Each point is reached from the start by the listed moves, each made once or not at all, plus a little noise. Say if it took an odd or an even number of moves. Then give how often each move was made.
In the rows, zero is written as 128.

Moves:
(1): [183 103 149 163 148]
(2): [143 200 124 124 140]
(3): [ 97 117 182 142 147]
Start: [114 159 162  74 120]
Points:
[ 96 221 210  84 153] => even (0, 1, 1)
[165 136 182 109 141] => odd (1, 0, 0)
[111 155 161  71 123] => even (0, 0, 0)

Moves:
(1): [191 119 121 114 131 125 128 114 128 133 129 145]
(2): [138 200 118 106  97 117 115 138 117 113 128 123]
(3): [129 128 169 113 118 127 125 117 157 130 129 124]
(4): [146 138 135 186 111 126 119 112 132 149 125 134]
(5): [145 140 152 151 179 133 117 157 129 127 144 121]
(6): [133 130 129 139 122 166 145 133 137 144 115 128]
(7): [148 137 147 130 134 110 178 134 125 117 122 119]
(8): [137 103 128 126 101 122 116 181 112 130 120 129]
(9): [135 123 110 138 121 118 131 138 170 118 131 113]
(10): [123 143 121 122 112 123 140 146 132 191 145 141]
(11): [143 110 136 142 115 163 132 133 135 121 189 124]
Start: [145 151 152 146  92 139 132 121 124 115 123 136]
Points:
[208 132 193 249  83 207 115 195 126 145 178 131] => odd (0, 0, 0, 1, 1, 1, 0, 1, 0, 0, 1)
[210 235 172 175  68 172 195 205 167 152 204 115] => odd (0, 1, 0, 0, 1, 1, 1, 0, 1, 1, 1)
[216 242 230 192  39 143 168 213 147 189 129 132] => even (0, 1, 1, 1, 1, 1, 1, 1, 0, 1, 0)
[206 219 210 166  16  97 150 161 126 118 102 124] => odd (0, 1, 1, 1, 0, 0, 1, 1, 0, 0, 0)
[218 203 234 146  69 144 144 210 130  88 191 108] => even (0, 1, 1, 0, 1, 0, 1, 1, 0, 0, 1)
[231 133 157 188  49 129 113 145 106 147 111 162] => odd (1, 0, 0, 1, 0, 0, 0, 1, 0, 0, 0)

Moves:
(1): [187 124 124 121 102 129 136 126 125 132 130 128 124 126 123 117 130 130
 117 125 128 106 117 132 120 132 122]
(2): [122 149 123 127 127 136 120 129 143 133 135 117 131 130 144 116 132 125
 131 123 111 124 124 121 141 132 130]
(3): [128 141 172 130 121 127 134 131 138 130 137 108 114 136 135 128 117 131
 132 128 141 134 133 142 129 127 122]
(4): [128 117 133 166 119 138 126 139 119 121 135 127 128 131 126 122 124 133
 116 121 123 138 139 127 124 130 126]
(5): [132 128 126 136 173 130 134 136 136 124 131 138 110 135 138 119 127 138
 121 120 131 141 131 123 125 129 117]
(6): [132 121 134 128 134 160 128 120 131 142 128 127 119 129 122 133 128 111
 130 123 125 125 113 115 139 123 130]
(7): [120 132 124 140 114 127 159 133 117 131 141 130 129 143 128 139 112 132
 136 133 122 132 143 116 133 125 131]
(8): [129 139 134 126 126 135 129 151 133 124 130 131 122 118 123 124 128 129
 132 132 125 127 112 119 113 124 138]
(9): [128 116 128 139 136 117 131 127 153 132 122 127 130 126 124 128 135 129
 136 129 120 115 124 136 124 128 133]
(10): [129 129 118 123 136 114 126 147 135 167 123 142 110 131 124 126 148 114
 121 128 129 150 128 146 116 134 134]
(11): [130 122 139 131 137 104 119 120 131 118 179 129 121 105 133 134 115 107
 117 127 134 120 132 128 124 121 133]
(12): [123 127 139 140 107 135 130 130 122 127 143 164 121 128 135 124 134 122
 137 104 157 138 118 131 140 144 126]
(13): [150 130 137 125 135 119 129 142 115 140 128 135 169 119 122 126 139 131
 143 116 126 131 141 130 138 125 144]
(14): [132 126 115 123 126 130 108 148 137 121 138 114 128 161 126 148 137 127
 122 122 135 142 130 125 134 125 134]
(15): [133 106 135 121 118 126 130 143 126 134 128 123 137 127 149 134 128 121
 130 128 128 131 134 124 125 134 125]
(16): [133 153 126 142 123 122 125 134 131 126 117 123 106 103 125 181 119 153
 119 126 136 119 134 118 135 130 119]
(17): [123 119 129 134 126 130 158 111 127 119 119 120 131 122 130 116 163 130
 108 124 145 134 144 131 125 129 134]
(18): [117 113 119 129 118 133 120 149 132 137 132 113 133 130 133 118 143 175
 117 113 122 114 126 121 134 118 131]
(19): [128 127 121 131 130 130 134 120 118 135 129 122 124 122 126 130 140 140
 150 141 113 130 137 138 117 142 124]
(20): [142 129 127 133 134 126 123 124 128 145 142 147 142 124 133 132 134 134
 131 168 135 140 114 115 130 134 131]
(21): [122 135 124 145 130 130 125 131 146 135 129 102 127 124 128 113 106 131
 150 119 156 124 131 132 117 124 125]
(22): [128 128 124 113 124 142 129 122 147 128 115 128 133 123 120 136 123 139
 121 117 125 164 128 136 133 141 128]
(23): [132 134 131 122 127 132 111 134 137 123 134 142 126 118 133 120 129 128
 129 137 139 120 155 130 126 115 138]
(24): [130 133 125 132 133 136 138 149 129 128 132 126 134 124 140 135 125 128
 123 126 139 121 131 163 124 128 138]
Start: [134 129 126  91 149 140 123 147 101 151 120 105 135 119 119 136 153 142
 128 148  85 128 141 120 139 118 113]
Points:
[221 147 153  75 124 163 145 174 136 203 100  78 114 117  97 196 205 155
  92 101 123 181 158 144 157 131 131] => odd (1, 0, 1, 0, 0, 1, 0, 0, 0, 1, 0, 0, 1, 1, 0, 1, 1, 0, 0, 0, 0, 1, 0, 0)
[200 124 112 160 147 119 139 194 127 150 195  77  95 121 155 195 148 169
 117 138  58 117 180 102 135 139 100] => odd (1, 1, 0, 1, 1, 0, 1, 0, 1, 0, 1, 0, 0, 1, 1, 1, 0, 0, 1, 0, 0, 0, 0, 0)
[218  80 115 158 161 150 161 242 109 224 214  86 137 116 137 122 207 178
 124 139 112 166 165  95 105 119 149] => even (1, 0, 0, 1, 1, 1, 1, 1, 0, 1, 1, 0, 1, 1, 1, 0, 1, 1, 1, 1, 1, 0, 0, 0)
[159 100 137 101 126 149 107 211 135 171 200 113 187  77 145 128 209 191
 151 138 159 181 181 120 129 128 159] => odd (0, 0, 0, 0, 0, 0, 0, 1, 0, 0, 1, 1, 1, 1, 1, 0, 1, 1, 1, 1, 1, 1, 1, 0)
[212 155 146 126 100 149 130 224 147 249 171 118 127 145 129 192 199 194
 137 122 106 132 122 112 186 128 137] => odd (1, 1, 1, 0, 0, 1, 1, 0, 1, 1, 0, 1, 1, 1, 0, 1, 0, 1, 0, 1, 0, 0, 0, 0)
[125 134 117 104 139 161 130 185 161 197 195 127  94 130 118 165 173 110
 151 117  70 186 123 120 145 149 146] => odd (0, 1, 0, 0, 0, 1, 1, 1, 1, 1, 1, 1, 0, 1, 0, 0, 0, 0, 1, 0, 0, 1, 0, 0)
[155 152 155 113 224 162 147 213 205 206 176  52 115 106 132 128 195 132
 144 103 116 191 162 188 120 129 158] => odd (0, 1, 1, 0, 1, 1, 0, 1, 1, 1, 1, 0, 1, 1, 0, 0, 1, 0, 1, 0, 1, 1, 0, 1)
[189 173 177 163 107 163 126 195 138 202 203  88  64  76 145 160 124 119
 115  93 155 121 130 170 134 134 108] => odd (1, 1, 1, 1, 0, 1, 0, 0, 0, 1, 1, 1, 0, 0, 0, 1, 0, 0, 0, 0, 1, 0, 0, 1)
[212 187 150 104 141 136 145 223 134 217 158 120  72  95 165 165 158 184
 139 202  84 146 165 107 116 142 112] => even (1, 1, 1, 0, 1, 0, 1, 1, 0, 1, 0, 0, 0, 0, 1, 1, 0, 0, 1, 1, 0, 0, 1, 0)

Moves:
(1): [133 148 126 137 125 123 110 122 134 116 136 113 146 107 128 112 133 157
 112 104 138 128 120 118 140 135 133]
(2): [148 125 127 123 132 120 108 119 103 131 131 132 117 132 125 138 136 119
 150 130 128 123 115 124 145 128 114]
(3): [123 123 131 129 132 140 137 121 114 130 133 126 130 127 125 147 135 125
 131 139 122 138 124 133 151 131 133]
(4): [140 110 140 127 131 142 129 157 153 145 141 135 113 124 112 118 122 120
 115 133 126 109 136 127 130 115 143]
(5): [125 118 133 142 149 151 116 128 125 127 145 149 130 121 126 145 128 116
 138 138 132 148 126 135 127 112 109]
(6): [143 118 136 138 131 118 113 115 144 117 136 126 119 128 129 132 119 113
 119 124 123 100 121 136 118 114 135]
(7): [118  87 109 116 128 116 150 114 153 159 132 136 123 119 159 160 116 115
 133 121 129 135 107 140 154 132 135]
(8): [134 153 125 132 143 142  98 110 134 142 139 122 130 113 122 146 110 152
 127 135 121 120 116 125 134 121 122]
(9): [135 124 147 121 137 126 142  99 147 129 122 111 117 120 120 135 140  98
 147 137 144 120 117 138 133 144  90]
(10): [133 121 135 120 132 119 121 144 128 139 138 141 121 144 145 141 130 129
 137 131 109 130 122 102 127 104 128]
(11): [131 126 135 126 135 122 132 131 118 145 161 111 137 145 127 126 122 124
 123 135 117 131 133 145 131 134 113]
(12): [121 135 134 131 134 123  99 108 114 124 113 145 126 137 126 135 128 139
 116 124 118 122 107 113 128 133 132]
(13): [138 126 111 150 101 125 144 141 127 128 123 120 141 122 147 127 130 115
 134 134 129 146 107 127 128 126 122]
(14): [136 119 131 145 111 144 134 128 139 122 141 138 126 138 118 122 114 150
 131 133 124 128 127 126 152 116 139]
(15): [161 120 120 130 135 114 123 139 117 141 125 134 128 140 135 131 133 124
 128 134 124 126 129 141 108 122 139]
(16): [126 115 121 119 122 144 118 125 132 132 140 127 129 111 112 117 152 130
 131 128 122 135 116 131 131 131 128]
(17): [127 109 123 113 141 137 115 141 144 138 133 122 126 143 122 121 127 134
 138 124 132 119 123 128 120 132 116]
(18): [108 134 137 139 132 139 133 134 121 127 153 134 129 150 122 136 117 138
 131 136 148 129 137 109 109 136 103]
(19): [143 135 133 141 135  98 141 132 117 114 124 120 131 117 127 109 138 128
 142 124 124 129 117 137 121 120 133]
(20): [122 132 123 127 122 138 130 132 134 120 126 124 123 122 137 124 149 123
 128 137 116 115 141 140 139 128 108]
(21): [138 114 143 138 126 119 141 122 131 128 119 114 117 125 114 135 110 145
 134 131 158 126 144 129 129 127 120]
(22): [143 123 106 104 145 158 135 121 129 138 117 125 135 104 118 112 130 134
 124 165 121 138 122 132 123 129 136]
(23): [133 148 134 150 133 144 136 131 115 131 139 121 148 129 120 121 129 141
 128 121 126 120 141 129 127 106 119]
(24): [131 136 114 144 138 132 134 125 126 133 124 105 128 131 123 114 136 121
 121 126 128 135 118 137 129 122 124]
Start: [116 134 102 117 125 107 148 111 103 117 128 141 117 130 133 150 138 118
 134 138 119 111 117 119 119 111 111]
Points:
[205  84  62 150 171 150 164  83  59 188 189 111 147  64 138 193 163 115
 194 216  95 149  61 196 177  64  51] => even (0, 1, 1, 0, 1, 0, 1, 1, 0, 0, 1, 0, 1, 0, 1, 1, 0, 0, 1, 1, 1, 1, 1, 0)
[218 103  23 171 173 164 118  93 104 175 184 113 167  63 123 132 157 164
 181 159 106 151   7 158 170  53  90] => even (1, 1, 0, 0, 1, 0, 1, 1, 0, 0, 0, 0, 1, 1, 1, 1, 1, 0, 1, 0, 0, 1, 1, 1)
[187  65 148 131 190 145 123  74 108 126 236 109 107 123  70 154 147 139
 206 195 143 113  62 122 158  83  23] => odd (1, 1, 1, 0, 1, 1, 0, 0, 1, 1, 1, 0, 0, 1, 0, 1, 1, 1, 1, 0, 1, 1, 0, 0)
[142 177  89 192 163 165 101  72  31 149 184 119 150 129 130 191 160 116
 151 176  76 127  66 147 177  72  28] => even (0, 1, 1, 0, 1, 0, 0, 1, 0, 0, 1, 1, 1, 0, 0, 0, 0, 0, 0, 1, 0, 0, 1, 1)
[196  65 100 126 223 122 128  27 118 185 175 106  93  88 129 208 163  87
 166 218  78 111  26 185 155  70  51] => even (0, 0, 1, 0, 1, 1, 1, 1, 1, 1, 1, 1, 0, 0, 1, 1, 0, 0, 1, 1, 1, 1, 0, 1)
[212  92  88 161 164 149 156 156 101 176 191  80 114 160 101 122 134 106
 145 203 130  65 120 156  92  62  39] => odd (0, 1, 0, 1, 0, 1, 0, 0, 0, 0, 1, 0, 1, 0, 1, 0, 1, 1, 0, 1, 1, 1, 1, 1)
[189  72  64 157 154 142 110 106 136 160 169 174 153 127 170 175 118 149
 139 152  87 114  34 109 137  35 121] => even (1, 0, 0, 0, 1, 1, 1, 0, 0, 1, 0, 1, 1, 1, 1, 0, 1, 0, 0, 0, 0, 1, 1, 0)
[159  98 137 182 145 162 150  80 145 114 176 114  96 119  99 155 164 103
 169 162 118  85 109 140 153  33  32] => even (0, 0, 0, 0, 1, 1, 0, 0, 1, 1, 0, 0, 0, 1, 0, 1, 0, 0, 0, 1, 1, 0, 1, 1)
[194 112 110 148 143 116 203 118  85 142 146 109 133 113 114 133 167 118
 190 200 145 130  86 115  77  77  50] => even (0, 0, 0, 0, 0, 0, 0, 0, 1, 1, 0, 0, 1, 0, 1, 1, 0, 1, 1, 0, 1, 1, 1, 0)

Moves:
(1): [146 141 116 130 146 116 114 127 145 151 140 114 153 139 135 123 122 117
 126 133 114 119 142 131]
(2): [112 136 122 137 146 132 141 139 128 114 132 146 113 114 126 140 121 129
 116 143 116 131 115 115]
(3): [118 141 120 151 121 120 124 104 128 133 130 132 108 143 120 120 134 122
 104 128 133 105 150 129]
(4): [134 138 125 129 126 129 128 126 117 124 123 122 135 126 116 129 113 128
 109 130 113 139 141 124]
(5): [160 135 130 115 113 109 115 140 125 131 135 134 134 120 142 125 121 135
 129 113 130 112 124 117]
(6): [110 110 112 125 114  95 115 143 142 124 103 143 115  99 110 155 146 119
 129 135 135 130 116 128]
(7): [129 133 121 139 133 136 129 137 131 109 122 112 132 131 116 115 122 119
 116 121 143 126 120 113]
(8): [130 135 132 138 108 137 145 113 140 144 143 137 136 121 100 140 139 126
 135 107 132 129 125 135]
(9): [132 168 133 142 148 149 130 113 146 116 145 127 101 104 154 126 132 181
 116 143 120 132 120 128]
(10): [112 140 133 133 121 141 131 134 131 117 129 121 113 147 128 140 127 136
 144 101 129 135 150 125]
(11): [136 115 120 126 115 124 121 126 129 118 140 124 140 126 126 134 112 120
 131 147 114 137 133 131]
(12): [133 125 152 123 140 134 119 145 126 111 139 107 122 130 142 128 124 126
 119 149 122 136 134 128]
(13): [125 129 116 149 114 132 100 127 115 141 115 124  98 135 135 127 142 108
 121 126 142 125 115 125]
(14): [169 116 115 122 131 126 141 108 139 123 112 113 119 126  95 117 147 128
 121 112 122 119 115 126]
(15): [140 120 126 145 148 128 137 125 144 132 121 126 143 124 125 133 120 136
 123 133 126 127 134 111]
(16): [125 139 136 134 119 119 137 118 143 144 126 125 133 120 119 134 127 143
 131 128 114 115 118 114]
(17): [140 130 117 142 107 148 145 148 125 118 119 125 136 138 133 117 104 131
 120 151 124 112 127 134]
(18): [122 127 119 147 141 137 111 138 136 134 141 126 121  91 110 133 126 125
 135 127 106 114 131 121]
(19): [123 127 113 123 123 136 131 126 130 109 117 120 134 133 147 134 149 138
 129 138 119 134 143  92]
(20): [116 119 115 149 127  93 116 135 121 141 132 138 129 137 119 131 150 116
 145 117 121 129 119 122]
(21): [117 105 133 143 133 119 153 123 131 135 118 117 128 121 164 122 149 127
 129  92 144 149 129 131]
(22): [133 133 127 128 125 125 150 111 112 136 136 112 136 133 124 134 130 128
 143 123 139 124 136 144]
(23): [138 117 111 125 119 130 122 131 128 140 147 118 120 129 116 124 113 122
 133 155 128 140 127 130]
(24): [139 115 125 129 144 105 138 132 133 150 130 120 154 129 138 144 132 161
 104 117 118 116 100 128]
Start: [118 124 121 128 142  95 112 148 137 127 127 122 142 119 131 121 121 138
 128 135 138 142 140 125]
Points:
[161  75  32 182  89   7  93 157 152 164 130  95 178 100  89 179 162 128
 132 133 149 132  97  66] => even (0, 0, 0, 0, 1, 1, 1, 1, 0, 0, 1, 0, 1, 0, 1, 0, 0, 0, 1, 1, 0, 1, 1, 1)
[157 167  71 204 202  65 133 135 174 166 194  73 132  64 169 118 114 197
  71 122 118 100 128 104] => odd (1, 1, 1, 0, 1, 0, 1, 0, 1, 0, 0, 0, 0, 0, 0, 0, 0, 1, 0, 0, 1, 1, 1, 1)
[166 167  58 191  97  27 140 122 158 111 123 127 105  69  79 149 123 180
  86 169  84  92 118 102] => even (0, 1, 1, 1, 1, 1, 0, 0, 1, 0, 1, 0, 0, 1, 0, 1, 1, 0, 0, 1, 0, 1, 0, 0)

Moves:
(1): [125 138 128 125 141 131 115 121 122 127 124 117 118 128 136 134 125 119
 115 119 124 132 119 124 124 132]
(2): [122 114 128 135 126 133 148 123 137 126 133 130 131 125 125 131 136 123
 136 123 119 115 125 123 120 145]
(3): [143 125 126 116 141 130 109 125 127 119 136 118 132 143 127 138 131 133
 123 121 140 139 122 132 127 131]
(4): [135 119 116 131 141 137 130 136 127 133 131 139 133 113 131 123 127 121
 137 135 129 139 138 138 150 121]
(5): [141 126 128 132 132 123 140 131 120 137 116 119 119 120 122 118 132 128
 129 124 124 118 128 111 129 124]
(6): [116 119 136 130 137 132 136 111 131 131 116 119 132 142 106 127 141 119
 124 140 115 137 137 126 124 126]
(7): [118 125 117 120 134 111 123 126 123 115 106 131 116 147 133 134 117 134
 135 142 129 121 134 133 136 113]
(8): [116 138 129 134 132 138 121 144 121 140 120 138 113 131 127 123 138 117
 127 140 137 127 129 122 119 138]
(9): [134 141 134 128 145 126 114 127 139 127 134 130 138 122 117 130 135 113
 142 140 135 127 135 143 144 150]
(10): [128 133 130 123 123 122 118 119 121 127 121 125 132 108 128 122 118 128
 124 131 119 135 131 126 118 126]
(11): [123 107 126 125 137 124 111 135 129 119 121 131 110 119 131 133 131 119
 129 119 124 129 130 139 130 126]
(12): [117 114 115 139 131 121 149 148 119 126 134 132 112 139 115 148 106 124
 117 142 120 135 128 123 141 135]
(13): [113 132 121 150 127 131 119 125 131 137 122 139 121 137 123 127 123 127
 135 119 139 135 132  93 128 134]
(14): [141 134 128 128 120 121 149 117 142 125 144 128 120 136 135 136 134 128
 141 138 129 119 103 132 131 130]
(15): [118 106 145 129 133 126 124 135 131 138 132 115 146 122 124 128 134 128
 143 120 140 123 115 130 138 130]
(16): [133 131 126 127 137 129 117 118 140 140 138 142 137 132 126 127 120 138
 120 119 130 137 125 125 113 137]
(17): [109 140 123 125 117 111 125 131 133 126 121 130 127 120 137 135 144 114
 159 134 130 114 119 141 122 124]
(18): [125 144 126 122 129 129 126 116 105 133 119 134 123 133 125 142 121 118
 128 134 132 144 123 130 138 121]
(19): [128 135 135 130 128 122 128 127 128 125 129 126 136 132 127 124 130 127
 122 128 135 134 130 127 125 129]
(20): [126 136 132 132 135 127 128 118 133 124 137 117 132 134 135 128 121 122
 134 123 130 128 141 137 117 113]
(21): [133 128 129 130 127 126 130 122 144 122 124 122 124 117 122 135 124 123
 132 126 127 128 131 117 125 124]
(22): [134 128 127 141 127 130 116 124 115 122 121 132 141 136 129 122 131 113
 127 120 124 109 133 115 138 109]
(23): [138 129 141 117 137 135 126 146 131 127 132 119 120 121 144 129 129 130
 130 123 122 135 135 135 125 126]
(24): [117 125 132 119 133 126 129 122 106 141 124 144 121 133 119 137 142 136
 133 138 126 128 122 118 137 120]
Start: [129 122 118 130 166 116 139 131 131 129 127 128 124 132 130 123 118 141
 133 139 130 116 129 122 131 145]
Points:
[ 84 103 125 165 213  78 120 144 144 142  80 120  67 160 120 154 127  79
 170 145 130 102 110  66 130 134] => even (1, 0, 0, 0, 1, 1, 1, 1, 0, 0, 1, 1, 1, 1, 1, 1, 1, 0, 1, 0, 1, 1, 1, 0)
[ 67  95  74 149 216  92 112 131 134 132  88 155  77 157 118 159  97 104
 154 155 115 143 138 113 147 142] => odd (1, 0, 0, 1, 0, 1, 1, 0, 0, 0, 1, 1, 1, 0, 0, 1, 1, 0, 0, 0, 0, 0, 0, 0)
[ 85  80 144 143 236 122 130 142  96 159  87 113  60 154  84 178 140  91
 136 134 133 154 115  52 140 166] => odd (1, 1, 1, 0, 1, 1, 0, 1, 0, 0, 1, 1, 1, 0, 1, 0, 0, 1, 1, 0, 1, 0, 1, 1)
[ 94 101 103 157 249 113 100 129  96 151  66 146  56 140 111 141  94  91
 133 150 100 140 175  55 136 102] => even (1, 0, 0, 1, 1, 1, 1, 1, 0, 1, 1, 1, 1, 0, 0, 1, 0, 0, 0, 1, 1, 1, 1, 1)
[110  88 112 162 239  98 144 109 157 122 126 162  99 167 103 166 116  90
 179 165 114 127 160  97 166 134] => even (0, 1, 0, 1, 0, 1, 1, 0, 1, 0, 1, 1, 1, 1, 0, 1, 0, 0, 1, 1, 1, 1, 1, 1)
[ 75 113  97 158 214  76 103 147 155 144 125 160  96 126 130 152 102  90
 214 179 155 123 123 140 152 158] => odd (0, 0, 0, 1, 0, 0, 1, 1, 1, 1, 1, 1, 1, 1, 1, 1, 1, 0, 0, 1, 0, 0, 0, 0)
